Each row is a point. The points of each table are mixes of a few directions, plus a little noise. Count the directions of each table, and those that both share. Where both have some left over, give the other angles between the two spaces (their principal angles), to ten degrees, smallest first.

First (5 x 2):
0:  .72  .24
1: -.22 -.07
2: -.25 -.08
3: -.01  .00
4: -.24 -.08
Second:
0: -.55 -.17
1:  .03  .01
2:  .00  .00
3:  .51  .16
Directions: first 1, second 1, shared 1

First (8 x 4):
0:  .01  .07 -.09  .10
1:  .15 -.42  .67 -.51
2: -.30 -.17  .02 -.32
3:  .11  .08 -.03  .14
4:  .01  .21 -.26  .27
5: -.15  .17 -.33  .17
6: -.32 -.20  .05 -.38
7:  .49  .27 -.02  .54
Second (7 x 4):
0:  .05 -.06  .10 -.05
1: -.62  .01 -.42 -.21
2:  .48  .09  .19  .30
3:  .13 -.02  .11  .02
4:  .41 -.08  .37  .05
5: -.33 -.25  .11 -.45
6: -.12  .29 -.46  .34
Directions: first 2, second 2, shared 2

First (8 x 8):
0:  .00  .01 -.01  .00  .02 -.06 -.05 -.04
1:  .23  .01  .30 -.27 -.24  .37  .69  .48
2: -.34 -.18 -.43  .51  .11  .23 -.43 -.21
3: -.02 -.16 -.01  .14 -.22  .75  .54  .47
4:  .19  .14  .24 -.31 -.01 -.31  .10  .00
5:  .11  .16  .14 -.24  .13 -.58 -.25 -.26
6: -.24 -.09 -.30  .32  .11  .00 -.40 -.25
7:  .06  .11  .07 -.15  .09 -.41 -.20 -.20
Second (7 x 8):
0: -.17  .20 -.02  .21  .10 -.18 -.12 -.29
1:  .33 -.73  .20  .24 -.08  .32 -.16  .50
2:  .18 -.12  .42  .12  .19  .12  .05  .23
3: -.36  .60  .07  .13  .29  .19  .31 -.23
4:  .20 -.07 -.01 -.13 -.43 -.39  .10 -.03
5: -.40  .06 -.72  .07 -.18  .19 -.11 -.25
6:  .22  .07  .05 -.64  .10 -.25 -.07  .05
Directions: first 2, second 5, shared 2

First (8 x 11):
0: -.09  .18 -.57  .05  .30  .02  .40  .46 -.57 -.18 -.01
1: -.09  .17 -.55  .05  .29  .02  .39  .44 -.55 -.17 -.01
2:  .06 -.11  .36 -.03 -.19 -.01 -.26 -.29  .37  .12  .01
3:  .11 -.23  .71 -.07 -.38 -.02 -.52 -.58  .72  .23  .02
4:  .08 -.16  .50 -.05 -.27 -.02 -.36 -.40  .51  .16  .01
5:  .03 -.06  .18 -.01 -.10  .00 -.14 -.15  .19  .06  .01
6: -.02  .06 -.15  .01  .09  .00  .11  .13 -.16 -.05  .00
7: -.08  .16 -.50  .04  .26  .02  .35  .40 -.50 -.16 -.01
Second (9 x 11):
0:  .11  .13  .21 -.06 -.27  .14 -.29  .38 -.23 -.07 -.25
1: -.10 -.09  .42  .22 -.34 -.25 -.08 -.57  .22 -.24 -.19
2:  .04 -.37  .14 -.05 -.49  .06 -.21 -.04  .32  .13  .08
3:  .13  .54  .07 -.06  .20  .08 -.04  .60 -.62 -.16 -.46
4:  .09 -.18 -.13 -.10 -.01 -.33  .59  .02  .26  .14 -.32
5: -.18  .02  .02  .17  .16  .04 -.18 -.45  .04 -.12  .36
6: -.17 -.11 -.31  .10  .46 -.10  .30 -.52  .24  .05  .45
7:  .12  .15  .24 -.06 -.31  .14 -.31  .41 -.25 -.06 -.30
8: -.03 -.09 -.65 -.16  .59  .21  .23  .19  .03  .34  .60
Directions: first 1, second 4, shared 0; angles 30

First, 9 rows:
0: -.31 -.22 -.35 -.09  .44  .42 -.16 -.38 -.08 -.23 -.25  .30  .17  .26
1: -.10  .06  .16 -.09 -.31 -.23  .43  .17 -.03  .34  .44 -.12  .02  .07
2: -.07 -.43 -.21 -.06  .30  .77 -.71 -.46  .14 -.30 -.44  .17  .11 -.07
3: -.07  .39  .20  .13 -.04 -.35  .36  .33 -.09  .20  .26  .10 -.37 -.10
4:  .04  .00  .11 -.03 -.19 -.09  .11  .08  .02  .14  .18 -.11  .02 -.02
5:  .22  .26  .10  .09 -.14 -.47  .24  .28 -.04  .03  .07 -.16 -.05 -.03
6: -.09  .26 -.28  .15  .54 -.22  .10 -.01 -.20 -.33 -.33  .29 -.08  .20
7:  .32  .10  .12  .00 -.33 -.45  .20  .24  .01  .08  .12 -.34  .14 -.01
8:  .08 -.41  .17 -.11 -.25  .61 -.57 -.22  .27  .07 -.03 -.13  .04 -.29
Second:
0:  .03 -.02  .11 -.13 -.21  .19  .22 -.14  .08 -.07  .37 -.07  .56  .25
1: -.05  .59 -.29  .10  .10  .39 -.04 -.33  .24 -.42  .32  .28  .51  .15
2: -.08  .30 -.34  .16  .31  .13 -.28 -.12  .12 -.16 -.13  .28 -.26 -.19
3: -.17  .06 -.23  .02 -.20  .60 -.18 -.26  .05 -.02  .27  .22  .10 -.01
4:  .53 -.34 -.18  .06  .24  .13 -.14 -.01  .05 -.15  .36  .11  .04 -.09
5: -.24  .08  .09 -.18  .22 -.27  .12 -.09  .21  .04 -.20 -.14  .13  .08
6: -.07 -.10  .45  .01 -.28 -.64  .09  .39 -.40  .10 -.94 -.46 -.22  .09
7:  .04 -.47  .21 -.17  .04 -.27 -.01  .07 -.04  .13 -.37 -.31 -.02  .03
8:  .11 -.44  .15 -.03  .09 -.36  .04  .32 -.14  .38 -.05 -.10 -.60 -.24
9: -.11  .34  .01  .18 -.30  .10  .18  .17 -.17  .14  .37  .20 -.24 -.06
Directions: first 4, second 6, shared 2; angles 30, 60

First (9 x 18):
0:  .20  .40  .33 -.28 -.04 -.07 -.15 -.01 -.40  .32  .54  .25 -.10  .58  .24 -.38 -.17 -.38
1: -.19  .11  .42  .14 -.67  .42 -.22 -.14 -.18 -.10  .24  .45 -.16 -.10  .17 -.10 -.57 -.26
2: -.23 -.17  .05  .25 -.37  .29 -.04 -.07  .15 -.25 -.18  .12 -.02 -.42 -.05  .18 -.23  .08
3:  .38  .07 -.42 -.35  .92 -.63  .23  .19  .04  .35 -.04 -.50  .16  .49 -.09 -.09  .72  .17
4: -.05 -.37 -.44  .14  .34 -.14  .21  .07  .40 -.20 -.51 -.40  .15 -.39 -.26  .33  .40  .41
5:  .02  .05  .06 -.03 -.04  .02 -.02 -.01 -.06  .04  .08  .06 -.01  .06  .04 -.05 -.06 -.07
6:  .02 -.13 -.21  .02  .22 -.12  .11  .04  .15 -.05 -.21 -.20  .07 -.10 -.11  .12  .24  .17
7: -.12  .02  .18  .09 -.33  .21 -.09 -.07 -.06 -.08  .07  .20 -.06 -.10  .06 -.01 -.26 -.09
8: -.01  .01  .03  .01 -.05  .03 -.02 -.02 -.01 -.01  .02  .03 -.01 -.01  .02  .00 -.04 -.02
Second (10 x 18):
0:  .24  .36  .04 -.17  .16  .11 -.07 -.22 -.29  .50  .44  .34  .06  .84  .22 -.31  .07  .13
1: -.23 -.19 -.47  .01  .30 -.21  .37 -.04  .27  .01 -.24 -.33  .02 -.11 -.22  .04  .30  .36
2:  .17 -.27 -.06  .20  .06  .18 -.02  .19  .09 -.07  .01  .08 -.05 -.43 -.04  .23  .13 -.12
3: -.03 -.19 -.06 -.08  .20 -.21 -.04  .20 -.16 -.09 -.16  .00 -.05 -.20 -.01  .01  .10 -.06
4:  .32  .45  .06 -.04  .06  .32 -.08 -.34 -.14  .57  .52  .35  .13  .94  .23 -.24  .07  .23
5: -.21 -.10  .09 -.11  .03 -.07 -.21  .03 -.45 -.06 -.17  .36 -.05  .04  .14 -.11 -.14  .07
6: -.26 -.16 -.07 -.02 -.14 -.31  .33  .22  .33 -.26 -.04 -.50 -.22 -.60 -.26  .02 -.09 -.39
7:  .19  .02  .38  .07 -.33  .02 -.23  .17  .14 -.37 -.11 -.20  .04 -.39 -.01  .23 -.22 -.42
8: -.15  .13  .02  .10 -.23  .38 -.02 -.32 -.10  .20  .21  .40 -.01  .31  .12 -.14 -.18  .25
9: -.02 -.08  .07  .03 -.12 -.22 -.03  .09  .32 -.45 -.47 -.50  .14 -.38 -.16  .28 -.03 -.04
Directions: first 2, second 6, shared 2

First:
0: -.36 -.19 -.02 -.09 -.12  .02 -.32 -.05  .20  .24  .13  .22  .11  .09  .14  .02  .03 -.14  .13 -.17 -.21 -.28  .20  .11
1: -.05 -.55 -.25 -.07 -.07  .14 -.23 -.11  .09  .27  .17 -.01  .42  .07 -.08 -.31  .15 -.49  .42 -.28 -.02 -.73  .11  .38
2:  .68  .55  .12  .19  .26 -.08  .68  .14 -.40 -.53 -.30 -.42 -.34 -.18 -.24  .06 -.11  .43 -.39  .42  .40  .77 -.40 -.32
3: -.40 -.02  .08 -.09 -.11  .02 -.18 -.03  .13  .17  .08  .25  .09  .07  .23  .03  .06 -.17  .09 -.06 -.24 -.10  .21  .00
4:  .22  .28  .09  .07  .10 -.07  .24  .07 -.13 -.22 -.12 -.13 -.22 -.07 -.07  .11 -.08  .28 -.23  .18  .12  .41 -.15 -.18
5: -.50  .09  .13 -.05 -.17 -.28 -.80  .03  .51  .13  .09  .43 -.69  .09  .14  .69 -.42  .94 -.47 -.15 -.34  .32  .16 -.25
6:  .25 -.53 -.34  .00  .00  .05 -.29 -.07  .09  .11  .12 -.17  .12  .00 -.32 -.15 -.04 -.02  .18 -.28  .15 -.56 -.08  .33
7: -.27  .09  .11 -.06 -.04  .09  .16 -.02 -.07  .10  .01  .13  .27  .04  .25 -.15  .20 -.45  .19  .07 -.14 -.05  .15  .00
8:  .15  .13  .05  .02  .07  .10  .45  .01 -.26 -.08 -.07 -.14  .27 -.04  .05 -.26  .20 -.42  .15  .15  .10  .03 -.05  .01
9:  .27  .15  .02  .07  .10  .00  .29  .04 -.18 -.18 -.09 -.18 -.03 -.07 -.10 -.06  .01  .03 -.07  .14  .17  .19 -.15 -.07
Second (11 x 24):
0: -.26  .10  .41  .16  .14 -.23 -.33  .03  .36  .32 -.24  .17 -.49  .10 -.06  .26 -.06  .46 -.32  .01  .08  .17  .15 -.16
1: -.12  .10  .22  .08  .08 -.11 -.11  .02  .15  .14 -.13  .08 -.24  .05 -.02  .13 -.02  .22 -.17  .04  .04  .14  .07 -.11
2:  .36 -.30 -.74 -.31 -.29  .42  .47 -.08 -.57 -.47  .47 -.24  .94 -.15  .14 -.50  .14 -.91  .64 -.09 -.19 -.46 -.19  .35
3: -.26  .14  .40  .14  .13 -.19 -.24  .03  .30  .29 -.22  .16 -.41  .10 -.02  .22 -.03  .35 -.27  .03  .06  .18  .15 -.16
4:  .16  .26  .18  .13  .13 -.14  .08  .07  .01 -.11 -.19 -.08 -.38 -.03 -.12  .19 -.12  .45 -.32  .15  .16  .40 -.11 -.20
5:  .15  .06 -.28 -.18 -.13  .27  .55 -.02 -.46 -.32  .19 -.12  .62 -.10  .22 -.35  .19 -.70  .38  .11 -.13 -.07 -.09  .10
6:  .26 -.38 -.50 -.13 -.15  .14 -.10 -.06 -.11 -.17  .28 -.14  .29 -.06 -.12 -.14 -.08 -.15  .24 -.21 -.04 -.39 -.14  .26
7: -.22  .21  .45  .17  .17 -.23 -.21  .05  .30  .26 -.27  .14 -.50  .08 -.04  .26 -.06  .46 -.35  .08  .10  .29  .12 -.22
8: -.29 -.12  .18  .05  .02 -.09 -.35 -.02  .29  .32 -.06  .17 -.16  .10  .00  .10  .00  .12 -.06 -.11 -.03 -.14  .18  .02
9: -.24  .13  .27  .05  .06 -.07 -.03  .01  .12  .18 -.13  .13 -.11  .06  .10  .05  .07  .00 -.07  .06 -.02  .10  .14 -.10
10:  .46 -.21 -.59 -.17 -.16  .23  .26 -.03 -.38 -.44  .30 -.27  .45 -.15 -.07 -.23 -.04 -.30  .29 -.07 -.02 -.22 -.27  .22
Directions: first 3, second 3, shared 2; angles 40

First:
0:  .04 -.03  .09 -.05  .04 -.02  .02  .05 -.01  .08  .11  .07  .04 -.07  .06  .01  .07  .08  .06 -.02  .05 -.03  .01  .08  .03  .03 -.03  .08  .11  .09 -.21  .00
1: -.05  .04 -.12  .05 -.06  .03 -.03 -.07  .01 -.10 -.15 -.10 -.06  .10 -.09 -.02 -.08 -.11 -.08  .03 -.05  .03 -.01 -.11 -.04 -.02  .04 -.10 -.14 -.11  .28  .01
2:  .13 -.11  .29 -.13  .14 -.07  .07  .17 -.03  .27  .37  .24  .13 -.27  .23  .05  .22  .27  .18 -.07  .14 -.08  .03  .28  .09  .09 -.09  .24  .37  .29 -.70 -.01
3:  .09 -.08  .20 -.09  .10 -.04  .04  .13 -.02  .18  .26  .16  .09 -.19  .16  .03  .15  .19  .13 -.06  .10 -.06  .01  .19  .06  .06 -.08  .16  .25  .20 -.47  .00
4: -.19  .14 -.40  .18 -.20  .09 -.09 -.24  .04 -.36 -.51 -.32 -.18  .37 -.31 -.07 -.30 -.37 -.25  .10 -.19  .11 -.03 -.37 -.12 -.12  .14 -.34 -.50 -.40  .94  .01
5:  .05 -.04  .11 -.05  .05 -.03  .02  .07 -.02  .10  .15  .09  .05 -.10  .09  .02  .08  .10  .06 -.03  .05 -.03  .01  .10  .04  .03 -.04  .09  .14  .11 -.27 -.01
6:  .04 -.03  .08 -.03  .04 -.01  .02  .06 -.01  .07  .11  .06  .04 -.08  .06  .01  .06  .07  .06 -.02  .04 -.02  .00  .07  .03  .02 -.03  .07  .10  .08 -.19  .00
7: -.12  .09 -.25  .12 -.13  .06 -.06 -.15  .03 -.24 -.33 -.20 -.12  .24 -.20 -.04 -.19 -.24 -.16  .07 -.14  .07 -.03 -.24 -.08 -.08  .10 -.21 -.32 -.26  .61  .00
Second, 11 rows:
0:  .11  .00  .03  .07  .14 -.17  .02  .13  .08  .04 -.07  .00  .03  .05  .02 -.07  .01 -.17 -.17 -.18  .15 -.18  .06 -.02 -.03 -.06 -.24 -.15  .05  .05 -.13  .17
1:  .29  .06  .03 -.08  .10 -.02 -.15  .17 -.01 -.01 -.16  .25  .12 -.09 -.19 -.28 -.07 -.15 -.24 -.32  .25 -.36  .00 -.27  .13  .11  .07 -.15  .17  .20 -.01 -.20
2:  .29  .01 -.15  .07 -.06 -.11 -.13  .06 -.03 -.16 -.13 -.17  .02 -.06 -.10 -.17 -.14 -.03 -.02 -.03  .11 -.05  .06  .10 -.01  .04  .19  .04 -.08  .19 -.05 -.31
3:  .13 -.03 -.14  .14 -.08 -.13 -.03 -.02  .01 -.14 -.05 -.29 -.03  .00  .03  .01 -.09  .02  .08  .11  .01  .10  .07  .24 -.10 -.03  .06  .10 -.16  .08 -.07 -.13
4: -.33  .01  .15 -.15  .07  .16  .12 -.07 -.02  .20  .16  .19 -.05  .04  .05  .13  .14  .07  .05  .07 -.18  .10 -.11 -.12  .08 -.02 -.08 -.04  .11 -.25  .08  .26
5:  .18 -.02 -.05  .15  .03 -.18 -.02  .07  .07 -.09 -.10 -.15  .04  .03  .03 -.04 -.05 -.12 -.07 -.08  .14 -.09  .10  .10 -.10 -.05 -.13 -.02 -.07  .13 -.11  .02
6: -.34 -.13  .13  .14 -.31  .35  .15 -.39  .12 -.14  .18  .22  .23 -.02  .31  .57  .16  .19  .23  .19 -.13  .19  .06 -.08 -.29  .00 -.16  .33 -.18  .03  .26  .14
7: -.15 -.01  .00 -.02 -.04  .06  .05 -.08 -.03  .03  .09 -.06 -.06  .02  .05  .10  .03  .09  .12  .14 -.14  .16 -.03  .07 -.01 -.02  .03  .07 -.03 -.12  .03  .06
8:  .27 -.04  .07  .17  .04 -.11 -.04  .08  .18 -.12 -.16  .17  .25 -.02  .05 -.01 -.01 -.23 -.26 -.33  .35 -.37  .15 -.17 -.15  .01 -.31 -.08  .01  .31 -.06  .06
9: -.50  .17  .05 -.64  .15  .34  .00  .03 -.38  .48  .29  .18 -.44 -.02 -.33 -.26  .07  .33  .22  .30 -.56  .37 -.45 -.15  .60  .10  .62 -.13  .34 -.64  .17 -.07
10:  .07 -.03 -.13  .16 -.03 -.18  .01  .00  .02 -.08 -.03 -.34 -.08  .05  .07  .02 -.06 -.01  .08  .12 -.02  .13  .07  .29 -.11 -.08 -.03  .05 -.15  .01 -.12  .01
Directions: first 1, second 4, shared 0; angles 80

First (10 x 32):
0: -.12  .09 -.09 -.03  .02  .02  .12 -.12  .06  .17 -.18  .24 -.17  .01 -.29 -.14  .02  .32  .05  .21 -.08 -.21 -.01 -.22 -.16 -.11  .02  .14  .08 -.12 -.09  .03
1: -.18  .15 -.13 -.01  .28  .20  .41 -.02  .21 -.04 -.61  .00 -.09  .12 -.39 -.07  .04  .36  .00  .10  .10 -.07 -.07 -.23 -.20 -.14  .07  .19  .25  .05 -.13 -.16
2:  .23 -.26  .07 -.08 -.35 -.21 -.29  .06 -.20 -.04  .59 -.07  .13 -.08  .38  .11 -.15 -.44 -.07 -.08  .05  .31 -.02  .37  .31  .19 -.06 -.32 -.25  .06  .25  .01
3:  .04  .01  .20  .17 -.13  .08 -.22  .13 -.08  .02  .09 -.17  .03 -.02  .25  .09  .16 -.06  .09 -.05 -.16 -.18  .15  .01  .04  .12 -.01 -.02 -.02 -.03 -.08  .14
4: -.02  .08 -.38  .00  .13 -.11  .21 -.01 -.05  .07 -.49 -.22 -.09  .18 -.26 -.12 -.09  .44 -.10  .18  .00 -.31 -.15 -.37 -.25 -.13  .21  .21  .26  .12  .09 -.03
5: -.10  .04 -.01 -.01 -.03  .14  .20  .00  .10  .05 -.25  .12 -.12  .04 -.24 -.04  .03  .23  .07  .18  .01 -.02  .00 -.07 -.05 -.02  .01  .03  .10 -.06 -.08 -.08
6:  .13 -.16  .17  .01 -.18  .06 -.09  .19 -.03 -.17  .22 -.19  .14 -.01  .28  .18 -.02 -.34 -.01 -.13  .11  .33  .03  .35  .28  .20 -.06 -.25 -.10  .10  .10 -.10
7: -.11  .16 -.15 -.03  .43 -.02  .16 -.15  .12 -.06 -.24  .06  .03  .02 -.20 -.11 -.01  .10 -.07 -.13  .07 -.06 -.07 -.21 -.22 -.21  .02  .22  .08  .03 -.08 -.02
8:  .02  .03  .25  .05  .14 -.06 -.35 -.09 -.02 -.06  .50  .13  .17 -.19  .33  .03  .12 -.43  .03 -.35 -.09  .04  .13  .15  .06 -.01 -.15  .00 -.25 -.10 -.11  .19
9:  .11 -.15  .06 -.07 -.30 -.10 -.15  .00 -.10  .06  .37  .11 -.01 -.06  .14  .04 -.08 -.18  .00  .06 -.01  .17  .00  .21  .19  .12 -.05 -.20 -.16 -.04  .12  .01
Second (9 x 32):
0: -.13  .01  .08 -.01 -.06  .07  .11 -.13  .24  .22  .03  .47 -.25 -.15 -.33 -.22 -.02  .34 -.08  .19 -.08  .03  .03 -.11 -.12 -.06 -.12  .10 -.13 -.26 -.15  .09
1:  .02  .06  .01 -.15 -.29  .07 -.16 -.07 -.23  .08  .07  .15  .02  .11  .11  .22  .17 -.25  .55  .27 -.20 -.23  .08  .06  .14 -.04  .04 -.24  .22 -.12  .03 -.05
2: -.04  .01  .25  .07 -.12  .18  .02  .00  .12  .06  .09  .16 -.08 -.09 -.03 -.01  .04  .06  .10  .12 -.01  .13  .07  .12  .10  .06 -.17 -.14 -.10 -.13 -.11  .05
3:  .07  .18  .06  .22  .27  .04 -.07  .04 -.06 -.10 -.20 -.50  .16  .08  .22  .04  .04  .05  .08 -.08  .02 -.14 -.03 -.10 -.06 -.09 -.03 -.03  .14  .16 -.02  .15
4:  .40 -.06 -.03  .21  .13  .01 -.33  .34 -.09 -.30 -.02 -.94  .35  .08  .65  .23  .08 -.31 -.04 -.32 -.15 -.04  .02  .02  .07  .04  .05 -.22  .15  .23  .20  .22
5: -.01 -.13 -.09 -.05 -.08 -.07  .16  .10 -.04 -.07 -.05 -.08 -.01  .06 -.08  .01 -.15  .02 -.22 -.03  .21  .18 -.09  .11  .07  .14  .09  .03 -.04  .17  .12 -.20
6: -.20 -.02  .06 -.13  .12 -.07  .03 -.21  .20  .09  .29  .67 -.12 -.22 -.27 -.19  .01 -.04 -.19 -.17  .00  .12  .06 -.01 -.10 -.05 -.09  .27 -.30 -.22 -.18  .00
7:  .16 -.17 -.41 -.09 -.03 -.21  .06  .16 -.09 -.08 -.18 -.34  .02  .12  .00  .01 -.15  .07 -.31 -.05  .03 -.05 -.14 -.13 -.08  .04  .25  .10  .12  .21  .26 -.10
8: -.27  .13  .08 -.07  .05  .00  .17 -.21 -.04  .09  .00  .41 -.09  .01 -.27 -.07 -.03  .06  .11  .08  .19  .00 -.01  .04 -.01 -.03 -.03  .14 -.05 -.02 -.14 -.16
Directions: first 5, second 6, shared 3; angles 40, 50
